Each row of a before or after table is a point. The points were changed in one or more steps. Then noise was added and the rows were shuffled. The steps act on how far a point lies along the listed directions, d1 being the first. Name the steps. A step turns or swaps two directions, mirrors them in a line or flattens them onto one, adds a multiple of one to another, or multiplies one. Angles are multiples of 10 degrees, from the lower direction toward the higher: turns from -170 to 170, lines from 10 to 170 but not 90. Use the fewest steps. Two steps may share a direction if one is a turn and the other turns, adds or multiplies; they go together, in the order done. Otherwise the lowest direction goes first.

Directions:
(1): [-20.4   2.8]
(2): [ -2.8 -20.4]
Before (14 x 2)
[[ 0.0  0.3]
 [ 1.7 -2.8]
 [-4.2 -1.3]
 [-1.5  2.3]
 [ 5.2 -2.6]
 [ 1.7  2.9]
 [-2.7  4.5]
 [ 6.8  4.7]
 [ 5.8 -3.0]
 [-3.0 -5.9]
 [-5.7 -4.3]
 [ 2.8  4.4]
 [-6.1 -3.3]
 [ 5.5 -6.2]]
After (14 x 2)
[[ 3.1 -7.7]
 [ 2.9  3.2]
 [ 6.4  3.5]
 [-0.9  2.2]
 [-5.2 -0.4]
 [-7.1 -3.9]
 [ 2.0 -2.5]
 [ 0.3 -6.5]
 [-0.2  0.2]
 [ 5.1  4.1]
 [-0.4 -6.3]
 [-3.0  3.9]
 [ 6.2  0.1]
 [-3.2 -0.5]]
Steps: mirror d1 and d2 in the line at 130 degrees

Directions:
(1): [ 6.2 -8.2 26.4 -6.5]
(2): [  7.5 -22.7 -11.7 -11.7]
(3): [-10.6   9.9  -0.7 -25.3]
(4): [25.3 12.9 -3.3 -5.4]
Before (13 x 4)
[[ 0.5 -0.4 -3.6  2.8]
 [ 2.6  0.5 -5.2 -4.7]
 [ 4.5  4.5  0.2  4.2]
 [-2.3 -5.5  3.2 -5.8]
 [ 2.8  3.9  1.8  1.0]
 [-5.1 -4.8 -3.4 -3.1]
 [ 1.4  3.9  2.8  0.4]
 [-3.3 -7.0 -1.5 -1.9]
 [ 3.1  1.2  2.0  2.2]
 [-2.7 -4.9 -4.6 -7.7]
 [ 4.2  2.7  4.8  8.5]
 [ 6.3  4.4  1.0  6.3]
 [ 8.4 -1.8 -0.3  6.6]]
After (13 x 4)
[[ 1.3  2.8  1.1 -2.8]
 [-4.4 -5.7 -1.1  3.0]
 [ 2.9  3.4  0.3 -1.3]
 [ 4.9  5.2  4.7 -4.7]
 [-5.2 -4.2 -1.1  0.8]
 [ 1.3 -1.4  4.3  0.0]
 [-2.5 -4.1 -3.5  5.6]
 [ 2.3  4.1  4.2 -7.4]
 [ 3.1  0.4 -0.5  4.0]
 [ 2.2  3.7  6.3 -7.2]
 [-5.8 -1.6 -6.2  0.1]
 [ 2.4  3.2 -0.7 -1.0]
 [ 4.6  3.9  3.7 -2.5]]
Steps: turn d1 and d3 by 130 degrees; flatten d2 and d4 onto the line at 110 degrees

Directions:
(1): [-13.3 -29.0 -19.5  -3.0  -6.0  13.4   7.8  -3.6]
(2): [ 21.7  -6.7  16.3  -3.8 -22.0  14.8   3.0 -13.7]
(3): [  0.9  20.7 -15.7   0.1 -16.8   2.6  25.8   8.3]
(4): [ 3.9 -5.0 -3.6 39.2 -6.4 -7.2 -0.5 -4.0]
(5): [-21.5   5.2   5.3  -4.6 -13.1 -17.2   1.5 -26.2]
(6): [ 18.0   7.0 -26.7  -5.0   5.7  -2.5 -12.2 -19.9]
Before (10 x 8)
[[ 7.8 -8.6  2.5 -2.7  7.8  5.3 -2.1  9.6]
 [ 6.7 -4.5  0.4  4.5  5.0  3.7 -4.6  3.6]
 [-9.7 -4.6  6.9 -7.7  6.2  0.8 -2.5  5.9]
 [-8.4 -6.5 -3.3  1.2 -0.3  2.1 -4.9 -4.0]
 [-3.6 -0.2 -5.0 -2.4  0.9 -0.8 -1.6 -1.2]
 [-3.0 -3.4 -1.2 -0.7 -2.1  4.2  6.2  2.4]
 [-2.3 -0.5  0.7  1.9 -3.5 -1.2  1.2 -1.0]
 [-4.9 -1.5 -9.3  2.5  8.9 -3.5 -4.1  9.2]
 [-4.8 -8.6 -2.6  1.6 -1.3 -0.4 -6.9 -5.3]
 [-3.1 -2.6  5.3  3.8 -1.3 -1.7 -1.7 -3.1]]
After (10 x 8)
[[ -2.5  -0.4  -3.6  -3.1  -1.6  -0.7  -1.4  -3.8]
 [ 11.3  -5.6  -1.3   5.7   8.7   7.5  -4.8  10.7]
 [  7.4  -4.5  -6.0   1.7   3.4   4.3  -4.1   7.1]
 [ -7.2  -8.0  -2.1   1.0  -2.9  -2.2  -6.5  -8.4]
 [ -5.1  -5.7   8.9  -8.6   2.3   3.4  -2.2   2.6]
 [ -5.9  -1.9   5.6   3.3  -2.4  -4.0  -1.5  -5.8]
 [ -9.1  -6.1  -1.8   0.4  -3.2   1.2  -4.8  -8.1]
 [ -2.4  -3.8  -1.5  -0.7  -1.7   4.9   6.2   3.3]
 [ 15.3 -10.4   0.4  -0.9  13.1  11.5  -2.6  19.7]
 [ -4.4   0.0   0.8   1.7  -4.3  -2.7   1.7  -2.9]]
Steps: flatten d2 and d6 onto the line at 100 degrees; multiply d5 by 2

Directions:
(1): [ 18.9   3.1  -1.7  20.5 -10.3 -11.9  -9.1  20.1  10.2  16.5 -20.8]
(2): [ 14.3   5.6  -3.2  19.5 -10.8 -10.1 -14.6  -6.8 -11.3 -29.1  15.8]
Before (11 x 11)
[[  1.8  -0.7   1.5   0.8   0.9  -0.6   3.0   1.8   1.4  -0.3   1.6]
 [ 10.5   4.2  -0.1  13.9  -8.7  -4.5  -9.0   0.0  -7.3 -10.2   5.3]
 [ -2.6  -2.1  -0.1 -10.0   3.4   5.4   5.2  -1.7   1.7   4.5   1.4]
 [ 10.0   1.2  -2.3  11.8  -5.8  -5.4  -6.7   1.3  -3.8  -6.2   4.2]
 [ -6.8   0.9   2.3  -5.5   2.7   1.9   3.3  -1.4   4.5   5.1  -1.8]
 [ -1.6   2.9   0.5  -6.4   1.9   3.1   3.2  -2.7  -0.2  -1.7   8.0]
 [ -1.6  -1.5   0.7  -0.3   1.3  -0.1   3.5   1.3   0.6   6.6  -2.6]
 [  3.5   4.1  -4.4   4.7  -2.4   0.3  -3.9  -4.6  -5.7 -10.9   7.8]
 [ -4.4   0.3   0.9  -1.2   1.9   0.2   0.5  -1.4   0.2  -0.8  -0.4]
 [  2.8   0.6  -1.0  -1.1  -2.8  -2.4  -2.4  -4.4  -3.9  -7.3   7.5]
 [ -5.6   0.6   0.6  -1.9   3.2   5.4   3.4  -3.9  -4.1  -2.3   5.4]]
After (11 x 11)
[[  3.7   2.3  -3.5   2.7  -1.0   1.0   0.2   7.1   4.6  11.5  -9.2]
 [  5.2   0.0  -0.7   0.2  -3.2  -3.6  -1.2   5.0   3.4   7.8  -5.1]
 [ -1.5  -0.8   0.3   0.7   0.6  -0.4   1.9  -4.0  -3.8  -3.3   4.9]
 [  1.3  -0.7   1.6   0.2   1.3  -0.3   3.4   1.3   1.0  -0.6   2.0]
 [ -0.5   3.6   1.0   3.2  -2.2  -2.6  -3.2  -4.3  -0.6  -7.9   5.5]
 [  7.3   0.9  -2.0   2.9  -3.7  -1.4  -3.6  -2.3  -2.6  -7.8   6.6]
 [  7.4   4.9  -0.7   4.2  -3.7  -2.7  -2.5   3.4   1.7  -0.4   3.0]
 [  4.5   2.8  -0.6   9.5  -2.9  -1.2  -2.8   2.9  -2.1  -0.6  -0.2]
 [ -0.8   1.4   0.3   3.0  -0.5  -2.3  -2.1  -0.3  -0.2  -2.7  -0.7]
 [ -3.0  -3.3   0.4  -5.2   3.5   3.4   5.5   5.3   4.4  15.4  -6.6]
 [ -2.8  -1.2   2.9  -4.6   1.6   5.1   5.2   7.3   4.5  19.6 -11.3]]
Steps: turn d1 and d2 by -140 degrees

Directions:
(1): [-10.5  19.9  21.3  20.0   9.3  -8.7   0.7  13.0 -22.1   2.0   5.2 -21.6
 -12.3 -11.6]
(2): [  2.4  24.3 -13.5 -15.0  18.3 -14.2 -13.1  -1.8 -20.4   7.9  12.7  19.6
  13.6   6.4]
(3): [  1.2   3.1  18.4   5.7  18.5   4.6  30.1 -15.7   4.1 -21.8  12.7  10.5
  17.5  -0.2]
(4): [ -0.6 -35.0  -3.6  18.0   5.7   4.2 -10.9   7.2 -28.9  -7.2   4.3   3.6
  14.7   7.3]
(5): [ -2.6 -15.6  10.1  -5.6  24.5 -10.0  17.3   9.5   5.6  31.6  -8.5   1.9
  -7.0  18.3]
Before (8 x 14)
[[ -5.1   8.4   1.8   3.8   4.6  -5.2  -3.3   3.0 -12.0   3.4   2.4  -2.6
   -2.9   1.7]
 [ -2.5   2.1   7.1   3.7  -8.1   4.5  -3.8   1.4   3.8  -1.0  -2.5  -6.5
   -4.5  -5.7]
 [ -0.7   5.0  -2.2  -0.9   0.9  -1.0  -5.3   1.4  -4.8  -1.5   0.3  -5.7
   -0.5  -2.7]
 [  0.2   0.9  -1.5  -7.1   6.9   1.1   1.2  -2.1  -3.0   4.2   2.0   5.1
    4.9   2.7]
 [  0.2  -1.8   0.6   1.3   7.1  -4.1   6.4   1.7  -2.6  -3.5   6.6   6.0
    8.0  -0.1]
 [ -2.9  10.2   9.8   3.8  -3.8   2.0   9.7  -4.6   5.7 -12.7   2.5  -3.2
    1.3  -7.6]
 [  3.4  -3.2  -4.3   0.2  -4.0   5.4  -3.4  -3.6  -1.8 -10.2   0.6   2.6
    2.7  -2.4]
 [ -2.3  -5.3   1.2  -0.3  -1.8  -0.9   1.9   4.0   0.2   0.5  -2.4  -3.8
   -2.1  -2.0]]
After (8 x 14)
[[ -2.6   4.7   7.7   3.6 -11.1   3.9   5.1  -1.0   9.8  -9.7  -2.5  -8.0
   -5.0  -8.4]
 [ -1.8   8.5   2.1  -0.3  -7.8   2.1  -9.5   0.6  -0.6  -1.6   0.6  -2.8
   -2.1  -5.9]
 [ -5.3   7.7   6.5   4.6   7.7  -4.5   5.0   0.5  -8.7   1.2   3.0  -2.2
   -1.2   2.1]
 [ -0.2   7.0   0.7  -0.9   5.3  -1.0   0.2  -1.3  -4.3  -4.2   2.9  -3.5
    2.5  -2.0]
 [ -2.1  -1.0  -2.5  -3.0  -3.1  -2.2  -3.5   4.5  -3.6   1.2  -0.8  -3.1
   -0.8  -2.9]
 [  3.3  -4.5  -2.6   1.6  -2.6   5.7  -1.4  -4.4  -1.6 -11.1   0.7   2.4
    3.2  -2.5]
 [  0.3  -5.8   2.9  -3.6   7.5   2.6   6.4  -1.8   0.9   4.1  -1.2   1.9
    3.0   3.3]
 [ -1.1  -9.8   4.7   4.2   3.1  -1.1   9.2   4.6   2.9  -1.3   1.6  -0.8
    2.8  -0.5]]
Steps: turn d1 and d4 by -10 degrees; turn d2 and d3 by 70 degrees; turn d3 and d5 by 30 degrees
